Each row is a point. To make a cloud, some directions were put in groups of two or more. Within a group, all points are equally far from the middle, so they leave a hole (a ring in 2 directions, a hollow ball in 3). The other directions are filled evenly. Then the cloud was stretched, turned, moved and blurred a little. How many holes are there, and how many directions does each take, smallest first?

Cloud (21 x 3):
[[-58 -68  -2]
 [-67 -57 -15]
 [-41 -80   1]
 [-47 -76  11]
 [  3  21  24]
 [ -9  61  -6]
 [-57  36  40]
 [-11  54   7]
 [-27  74 -15]
 [ 19 -55  39]
 [-23  17  37]
 [ 24 -72  37]
 [-31 -81 -23]
 [-33  15  39]
 [-55  60 -50]
 [-53  -6  44]
 [-50 -39  37]
 [-37  48  30]
 [-31  47  27]
 [-50  65 -44]
 [ 50   1  11]]
Holes: 1 (2)

Cloud:
[[ 23 -36 -56  92]
 [ 24 -50 -91  64]
 [ 72   8  12 -34]
 [ 19  20  90 -42]
 [-28   7 -22  55]
 [ 35 -29  20 -62]
 [ 16   8 -61   0]
 [ -5 -12 -40 -22]
 [  8 -45 -36 -25]
 [ 33 -51 -49  83]
 [ 26 -45 -42  86]
 [ 13 -25 -91  58]
 [-14  -9 -70  63]
 [-15 -55 -43  28]
 [ 18 -31 -40 -31]
 [ 51 -45 -78  43]
 [ 34  -8  78 -21]
 [ 71 -37  10  19]
 [ 57 -56  19 -19]
 [ -8  18  27  50]
 [ 24   9  79 -65]
 [ 26 -47 -83  79]
 [ 47 -22  50  17]
 [-20 -17  39  -6]
 [  0   8  31  52]
 [-18  13  56   3]
 [  4  -5 -23 -42]
 [-31  29  19  -6]
 [  0  -3  58 -59]]
Holes: 1 (4)

Cloud (47 x 6):
[[  34    3   28   -5  -36   -6]
 [  27   55    9    7  -25  -21]
 [  16   -9   21  -41   38   24]
 [  15   12   26    6  -20  -16]
 [  14  -26    6  -57  -24  -71]
 [ -39  -61   47   39   18  -20]
 [  12  -16   50    1    7  -11]
 [  31    7  -10   80   39   14]
 [ -40   53  -14  -56   37    0]
 [  -6  -20   22   41  -20   10]
 [ -15    6  -54   35   25  -51]
 [ -27    0  -29   13  -24   11]
 [ -25   69  -17   34   50   44]
 [ -20  -74  -59   10  -43  -57]
 [ -11   10    4   59   32   31]
 [ -19   31  -12   36   -2  -27]
 [ -41  -32   12   24  -63  -17]
 [  39   34  -42  121  -37  -60]
 [  -3  -33  -77   68  -46  -63]
 [ -46    8    5   63   22   16]
 [ -67   30   -9   -1    2   34]
 [ -14  -29  -41   30   68   46]
 [ -23   -9  -67   43   13   13]
 [  31  -16   -7  -66  -20   15]
 [  -1    3    5   15   80   40]
 [  41  -44    3  -21   18   15]
 [   6  -46    2  -78    0   21]
 [ -20   16   69   -2   24  -23]
 [  14  -12 -103   37   -2   -5]
 [ -10    2   31  -53   43   40]
 [  71   46  -23   38    8   -3]
 [ -29   51   40  -89   39   41]
 [ -11  -55  -50    1  -18  -51]
 [ -28  -21  -24  -49   -7   -6]
 [  17   25   19    4   81   11]
 [  -7  -23   24    8   36  -34]
 [  75  -33  -16   91   -3  -29]
 [ -68  -16  -14   30    4   -3]
 [ -30  -32  -42   -8  -47  -54]
 [  -2   12   31   40    9    8]
 [ -30   19   -6  -72    4   -7]
 [ -49  -55  -10   54   30   19]
 [ -36  -51   -8  -45  -11   39]
 [ -69  -13   12   14  -50  -21]
 [  51  -11    1   17   74   39]
 [  27  -70    4   63  -50  -24]
 [   8   33  -52   19   23   18]]
Holes: 0

Cloud, 47 rows:
[[  23  -55  -36  -28    4   42]
 [ -43  -28  -22   15   15   -7]
 [  19  -30    8  -25   12   18]
 [ -86   -1   24  -24    8    3]
 [  27  -71   23   -8    2   25]
 [ -57   -1  -46  -22  -28   -2]
 [  12   39  -23   44  -76   19]
 [  -8  -29   -4  -15  -51   42]
 [ -24   14  -27  -37  -15    7]
 [ -24   15  -42  -20  -56   14]
 [ -21  -23   83   -8   -7   13]
 [  35   19  -58  -16   34    2]
 [ -34   40   69   -4   -8   45]
 [ -10   45   18  -15    2  -18]
 [ -28  -23   75  -28   30   32]
 [   4 -121   10  -29  -13   24]
 [ -27   -9   11   41  -15  -23]
 [   9   53   -3    4   38  -11]
 [  10   35   20   10   30   30]
 [ -38   26   21    0  -39   45]
 [  -9   -2  -85   28  -15   -6]
 [  -5  -44   22   -8  -43   50]
 [  14   15   -3   33  -64   24]
 [  40  -67   11   20  -21  -58]
 [  34  -39   -7    5  -41  -84]
 [ -16   21  -55   36   23   13]
 [  83   14  -40   -5   17  -41]
 [ -33  -25   -5   -9  -49   -6]
 [ -22  -43  -10  -14   37   56]
 [  13   13   50  -49   52   32]
 [  19   41  -32  -66   28  -10]
 [ -15    3   58  -47  -27   15]
 [ -10   38   71  -36  -21   51]
 [ -16  -54  -39    2   53  -15]
 [  28  -37   14  -41    4    8]
 [   5    4   26  -11  -57  -24]
 [ -37   25   -5  -27   46   75]
 [  12  -27   75  -38    7   18]
 [   2  -16  -26   16  -55  -40]
 [  10   54  -11  -58   54    8]
 [  -5   86  -18  -32    5   -8]
 [  16  -21    1  -16   32   -9]
 [   8    6   66  -38  -16   35]
 [  -1   23  -24  -43  -10  -55]
 [  25   26   37   10  -46  -26]
 [  -9  -58  -22   -1   29   26]
 [  -7    7    6  -12   42   59]]
Holes: 0

Cloud, 86 rows:
[[  -4  -27   -7   41   32   56   86   -7]
 [ -29   -4  -30  115  -47    0   18    2]
 [  -3  -20  -47  -38   14   48   63    7]
 [ -12  -25  -28  -33  -37   28   32  -85]
 [ -43  -13  -38  -42  -18  -46  -49   -3]
 [ -19   29  -38  -93  -24   51  -58    0]
 [ -79    8   17   -6  -63   55   13   47]
 [  -3   35  -74   -8   42  -28  -50    6]
 [  -1   -1  -33   -7   19  101   -1    4]
 [  11  -10  -71   59   67  -21  -67    9]
 [  19   -4  -30   12   51  -15  -70  -82]
 [ -15  -74  -14   36   59   32   45   16]
 [  38   13   15   40   -8   12    7   49]
 [ -26   51   32  -38  -65   29   14  -78]
 [  21  -41  -44  -58   33   86   19   27]
 [  18  -80   -5  -72   33   38  -31  -52]
 [ -23  -41   12   -6   56   85  -15   45]
 [ -16  -17  -26   91   23   24   71  -53]
 [ -17   59  -47   53  -66  -67  -61   -8]
 [ -70   14   -7    8 -102   29   11    8]
 [ -14   53   37  -35  -70   41    6   29]
 [   9  -39  -25  -63   10   45  -78   85]
 [  59   20   10   31  -14  -10   17  -11]
 [ -13  -58  -65   24    8    7  -60  -27]
 [ -21  -44  -73   52   61   44  -46   42]
 [  -5    0   14   36    3   89   28    5]
 [   2  -44  -18  -26  101   42  -36  -30]
 [  15   24    9  -44  -26  -41  -72  -96]
 [  -1   11  -81   38   -3   -7  -74   -6]
 [   9  -86  -35  -49   51    8  -33  -55]
 [  13  -18  -60   42   64  -30   15   20]
 [  15    4  -55   56  -56  -46  -65   32]
 [ -51   18  -49   57   14   56   40    2]
 [ -71   13  -21  -41  -35   80   44  -20]
 [  30  -25  -52   13   21   53   60   23]
 [  42   -5  -30    3  -31   13   47    0]
 [  15  -34  -57  -73   42   30  -74  -32]
 [ -15   70  -62  -55  -27  -25  -69   21]
 [ -54   45   36  -17  -44   62   46  -23]
 [  13   61  -42   64   10  -40    3    5]
 [  46   39  -43  -23  -27  -37    4   25]
 [  43   36  -31  -39  -34  -10  -18   59]
 [  47  -20  -56   35   73  -17  -31   66]
 [  -1  -24  -45    2   16  -50 -108   46]
 [  22   -4  -14    0   29   70  -32   80]
 [  14   23  -56    7  -63  -36   28   12]
 [  36    4   -9   47   56   13  -29   51]
 [ -43   37  -60   62  -55   22   36   58]
 [ -13   44   -3  -52  -77  -21   31    6]
 [ -35  -16  -65   10  -20   44  -27  116]
 [  -6    5  -44  -84   33   36  -47   66]
 [ -41  -82   -7  -20   38   83   23  -32]
 [ -46   80  -25  -45  -79  -45  -52  -22]
 [  -8   34   47  -30  -15  -15  -19   32]
 [  54  -48    5  -19   32  -17   29  -55]
 [  34  -11   20   63  -33  -46  -12  -37]
 [  10  -49  -63   21   88   35  -27  -50]
 [ -15   -5    4   33   51   -9  -57   35]
 [  44  -86  -30  -39   24  -11  -41   -1]
 [  19   23  -26  -18   19  -90  -63  -71]
 [ -72   11  -32   15  -34  -26  -50   -4]
 [ -55   39  -22  -17    2  -20    4   -5]
 [  43   19    5  -89   18  -31  -97    0]
 [ -21   65    2   67  -39    9   27   31]
 [  -9    2  -12  -69   35  -35  -30   -2]
 [  51  -55   -2  -72   68  -12  -59  -27]
 [   7   -6  -90    2   65   36  -17   12]
 [   5  -74   15  -12   47    6  -20  -86]
 [  31   15  -29   85   11  -15  -45   67]
 [ -25  -64  -59   71   65   51   34  -23]
 [  11   29    4   43   32  -45  -73   17]
 [  24  -55  -59   30   99   38   21   21]
 [ -28   -6  -10   42   23   52   80  -59]
 [  26   26  -71   62   28  -40  -76   22]
 [ -17   -6  -34   92   34   62   22   15]
 [   8   -8  -60  -49   -3   40   45  -11]
 [  -4  -63  -29  100   37   20   59  -18]
 [ -33  -43  -12    5  -29   40    4   93]
 [  24    5   -8   34  -11    1  -57  -64]
 [ -60  -56   -3   55    1   35   34   10]
 [  25   39   28  -49  -51   21   20   -6]
 [ -65   15  -52   43  -58    7   -2   81]
 [ -77    5   22  -34  -42   81   -5    9]
 [  13   13  -29  -27    5  -33  -19 -121]
 [ -26  -40  -47  -14  -30   54   64    9]
 [  33   46   23   -1  -43  -63  -63  -66]]
Holes: 1 (8)

Cloud, 99 rows:
[[  -8    4    1   28  -55    2  -64  -24   -6]
 [   0   13  -62   61   53  -40   -6   73   28]
 [  -4   50  -43  -17   -1    0  -11    4   67]
 [ -39   14   74  -22  -85   12   46  -27   -1]
 [  43   35   39   14  -66   -6  -54  -21   13]
 [ -36  -57   40   26  -44  -27   42  -56   59]
 [  14   19  -34    2   28   37  -36   56  -48]
 [ -24   17  -30  -70   21  -18  -15   13   14]
 [   7  -40    0  -52   48  -37  -35   30   32]
 [ -60  -19   14   -7  -74   18   36  -27  -12]
 [   2    2   97  -20  -28   -3  -47   24   24]
 [  -8   -9   -9    4   23   43   -8   -2  -48]
 [ -49  -60   53  -17  -25  -25   13   37  -19]
 [   3  -59   -2   38   -7  -18  -59   64   -8]
 [ -11  -15   10  -65   10   27   22  -18    2]
 [  26  -63  -61   10   20  -17  -16   80  -21]
 [ -13  -39  -27   -7   43   -2  -47   12   63]
 [ -51  -59   -3   49   12  -19  -22   21   -5]
 [  -2   21   70  -34  -78  -29   18  -64  105]
 [ -51  -17    4   -2   35    9   58   -4   -8]
 [  -8  -70   10  -33  -24    5   60   -7   66]
 [ -42   -8   14   -8  -23   36  -69   41   17]
 [   8  -45   41   16   -1    2  -75  -25    2]
 [  36   23  -35   19   18  -42   33   72   18]
 [  -3   -2    3  -21  -26   36  -39  -12  -35]
 [  -8  -48  -42   28   36  -24  -49  -15   33]
 [  30   50  -65   32   -4  -23   24   31  -20]
 [  31  -45  -30   91   41  -42   41   -8  -15]
 [  29  -54  -21  -34   16  -61  -26   37   37]
 [ -25   14   28  -45  -22  -55  -28   75  -18]
 [ -28  -20  -40   -9  -46  -17    7  -36  -22]
 [  52    9  -37   13  -63  -53   11   -2   35]
 [  20  -49   12  -39   22  -19  -10   77  -30]
 [ -60  -52   -8  -25   65    8  -27   75   21]
 [ -21  -47   39   50  -56  -41  -15    4   22]
 [  -8   27   12  -10  -74  -20  -15  -49  -31]
 [  18    4  -11   20  -85    3   -2    8   17]
 [ -27  -23   43   24  -10  -33  -61  -29   32]
 [   8    1   13  -61  -43  -48  -41   43   72]
 [  -6   37   13   30  -84  -10   -3    5  -37]
 [ -60  -37   51  -15  -48   -8   49   53   -4]
 [ -14  -44  -33   31   62  -44  -37   50  -35]
 [ -77  -26    6  -25  -19  -31   20    9  -27]
 [ -19   17   -7   44  -21   -8  -38  -33  -51]
 [ -27   18  -12  -21  -21  -53   46   64  -12]
 [ -21  -61  -15   74  -11  -44   28  -50    3]
 [  20  -37  -20  -27  -13  -55  -12   78  -12]
 [ -44  -40   70  -72  -29   31   23   -1   15]
 [  26   -8   15    5   63  -11  -65   72    5]
 [  29   21  -41    1   24  -13  -13   -7   98]
 [  15   30   -3   38  -83  -50   27   -9   31]
 [  31  -66   -2   45  -52  -16   -5   19   21]
 [ -22  -46  -32    9   38  -39   -2  -33   14]
 [ -25  -12   16  -70  -90  -28   -2   34    4]
 [  25   35  -53    1  -43    5  -10   30    4]
 [  14   40  -10  -58   43    0    3   22   34]
 [  35  -27   17   70   15  -25   26   41   17]
 [ -38  -28   11  -34   -9  -43  -67   54  -24]
 [  -8  -46   75    3  -94  -50  -12  -59   47]
 [  26  -27   10   37   32  -60   -4   37   75]
 [ -27  -70   22  -31  -56   -2  -10   13   60]
 [  19   49    5   37  -50  -64   29  -64   37]
 [ -31  -66  -18  -42   -6   -6  -22   61  -63]
 [  39    2   22  -23  -46  -19  -26   46  -34]
 [ -12  -62   44  -57  -14  -34    7   55   25]
 [  57  -50   23   34   -8   11    3   40   26]
 [ -55    4  -81  -17   14  -19    6   52   18]
 [ -29   16   66    5  -35   37  -11  -32   61]
 [  10   18  -25  -46   63   31  -33   56   39]
 [ -34   14  -36  -38   53  -32  -17   30   32]
 [  -5   37  -10   35  -31  -35   44  -81   58]
 [ -44  -55  -25  -36   53  -12  -16   52   40]
 [  12    7   84    6  -29  -43   22   -2   53]
 [ -24   -8  -37   58    0  -18   -9  -36   50]
 [   4  -42  -17   26   25   -8  -49   12   80]
 [ -28  -42    3   39  -16   12  -54   -7  -23]
 [   1    6   43  -26  -17  -50  -12   23  103]
 [  18  -55   27  -20  -16  -71   -2  -12   23]
 [   1   47   76  -35  -74   19   19  -41   39]
 [ -34  -14  -33    3  -50   16   61   28  -12]
 [  52  -12  -29   48   24  -45  -52   44   65]
 [   0   44   21  -46  -47  -27   52   -2   65]
 [  39  -36   11  -55   50   -1  -19   42   12]
 [ -48  -44   10   -9  -74   20   15   16   17]
 [  -5  -38  -28    7   -6    1   70  -16  -35]
 [  24  -19  -36  -70    8  -22   12   13   46]
 [   7    4   56  -63   -8    6  -79   25   56]
 [   8  -30   25   36   55  -28   32   29   42]
 [   5  -25  -77   29   54    3    2  115  -16]
 [  18  -14    9  -43    1   29  -10  121   28]
 [  39  -18   18  -39   65   10  -28   20   57]
 [  -2   17   82  -17  -57  -10  -65  -20   17]
 [  -9    8   62  -43  -88  -35    8   11   84]
 [  17   28   18  -19  -66   17   52  -67   65]
 [   4   14   39  -39   18   40   39   10   59]
 [  14  -71  -21   44  -16   18   -8   12    3]
 [   0   20   54   28 -103  -29   11  -15    6]
 [ -13   18   16   23  -13  -55   50    1   -8]
 [   5   -2  -42  -10   22   10   48   85   47]]
Holes: 1 (8)

Cloud (89 x 9):
[[  18   35  -80   -1   -3   15   47  -16  -33]
 [  49   47    3 -121    4  -40   43   -2  -35]
 [  -6   38   20  -15   -5  -26   74   25   71]
 [   7   58  105   -6  -33  -17   18    8   13]
 [  12    0   -4  -88   22  -23   82  -46  -71]
 [ -47   56   63   91  -46   -9  -54   14  -17]
 [  38    0  -32   31    9  -16  -13   46    3]
 [ -23   62  -13   98  -13  -39   19   41   39]
 [ -45  -60   56  -17  -64   11   25  -29  -25]
 [  28   48  -40  -57   -4    3  -48  -24   13]
 [  35  -28   75  -13   25   60   39  -35  -28]
 [ -18    2  -35   91  -28    6   -6  -36   13]
 [ -20   27   71   31  -46   -7  -53  -67   25]
 [   3   -9   58    1   14  -43  -32   33  -53]
 [  47   -7   69  -98   31    0   41   -1   19]
 [ -30   13   79  -55   12    6  -50    0   26]
 [  41   14   50  -25   -2    5   91  -67   13]
 [  -5   58   53   66   46  -18  -39  -35  -17]
 [ -39   42   70   -2    2  -33   -9  -57   39]
 [  46   -2   36   18  -72   36  -37  -18  -10]
 [ -19   12    1  -11  -48    5  109    2    6]
 [ -42   40   31   21   14  -81   -1  -48  -29]
 [ -21   66   -5  -14   69   -9   48   17  -35]
 [  16   51  -59  -14   28  -53   19   57  -32]
 [  35   14   27  -43   39   41   55  -61  -49]
 [ -16  -44    8  -24   31   48   42  -38  -15]
 [   1    3   73   18   -7   54   64  -50  -59]
 [ -44  -38   71  -38  -28   21   12   27   26]
 [ -22   -3   55  -75  -54    1   56  -38  -57]
 [ -21    4   51   85    5   17  -42   43   15]
 [  -3   89   26   56  -15  -29  -57    0   61]
 [ -72   -7   -2   -1    6  -19   61  -27   17]
 [  -2   -2   85  -14   43  -40   86  -27  -16]
 [   0   34  -19  -18  -20   39  -54  -23   42]
 [  -9   -4   47   38  -38  -64   14   16  -38]
 [  -2   33   37  -38   76   20   36  -32  -13]
 [   1   68   71   18    0   15  -58   32   14]
 [  29   80   28  -19   67  -13  -12    8   16]
 [ -23   -8  -24   14  -18  -18  -58   38    2]
 [  26   27    7  -17   67  -54  -10   37   50]
 [  13   21    5  -28   32  -41  -72  -13   30]
 [ -22   37  -32   38    9   19    9  -81   -5]
 [   4    8   90  -74   48  -21   61  -18  -49]
 [  12   19   -5  -41  -43  -52  -28  -12   48]
 [  43   48  -33  -60   -8  -43  -43   36    4]
 [ -49   79  -54   50  -41    5  -35   -9   -3]
 [  20   61   12  -58   -7  -74   22   55  -17]
 [  -6   32   14   54   21  -12  -47  -56  -54]
 [ -37    7   66   60  -75   33  -60  -23   46]
 [  26   45   47  -60   83  -49   24   -2  -11]
 [  14   23  -59  -47  -21  -13    8   30  -41]
 [  40  -53   38  -76  -36    2   24  -14   17]
 [  20    9   -5  -37  -36  -12  -45   30  -38]
 [  44   33  -23    1   39  -38  -27   55   43]
 [ -19    8   95  -41  -76   24   40   -4    4]
 [ -20   77  -84    2   29  -26  -29  -22  -11]
 [ -36   38  -49   29  -39  -13   52  -56    1]
 [ -27   51   78  -34   40   -3  -39    8  -27]
 [   4   60    9   12    3   22   70    4  -55]
 [  -5   16    3   38   43   20   32   41   25]
 [  -5   67   19    4  -41   28   68    8  -30]
 [  63   16   28  -35   56   16   30    3   22]
 [ -13  -20   50  -40    8  -19  -57  -42   16]
 [  11   68  -91    2   16  -34   -3    9  -33]
 [  21    8  101   21   19  -53   44  -27  -15]
 [  39  -33  -13  -43  -21    4  -25   10   14]
 [ -45  -38   56   17  -70  -14  -33   -9   19]
 [  37  -14   39  -55  -16  -26  -55   -5  -17]
 [  30  -11  -23   69  -13    4  -20    0    1]
 [  36   41   10  -10   48  -36  -42   47   48]
 [  52  -24   58  -71   -1   20    1  -29  -66]
 [  -7  111  -59   56   -1  -45  -26    0  -10]
 [ -20   43  -41  -86   38    7   44  -21   10]
 [  15  -65   30  -51   21   41   52  -28  -15]
 [  60   92  -59  -23   40  -33   13   26    7]
 [  36   24  -46  -77  -27  -41   71    2   28]
 [  37   30   17    7   23  -70   84  -40  -23]
 [  45   36   85  -48    7  -38   58  -22   14]
 [ -43   33   40   36  -47   45   61    0  -27]
 [  48   61  -38    7  -22  -11  -19   55    1]
 [ -62  -30   49   26  -63   27   62  -29  -12]
 [  13  -10   41  -22  -31   34  -55  -39  -58]
 [  46   18   32   54  -45    2  -61   17    7]
 [  24   -4   43  -13  -23   23   79  -47   52]
 [ -18  -37   19  -26   24   50   61  -24  -49]
 [ -42   39   51   -9   48   16  -40  -47  -27]
 [   3  -21   18  -40   52  -11   85   21   23]
 [ -51   10   49  -54  -27   26  -49    2  -20]
 [  26   39    0  -37  -19  -42   52  -81  -18]]
Holes: 3 (2, 3, 4)
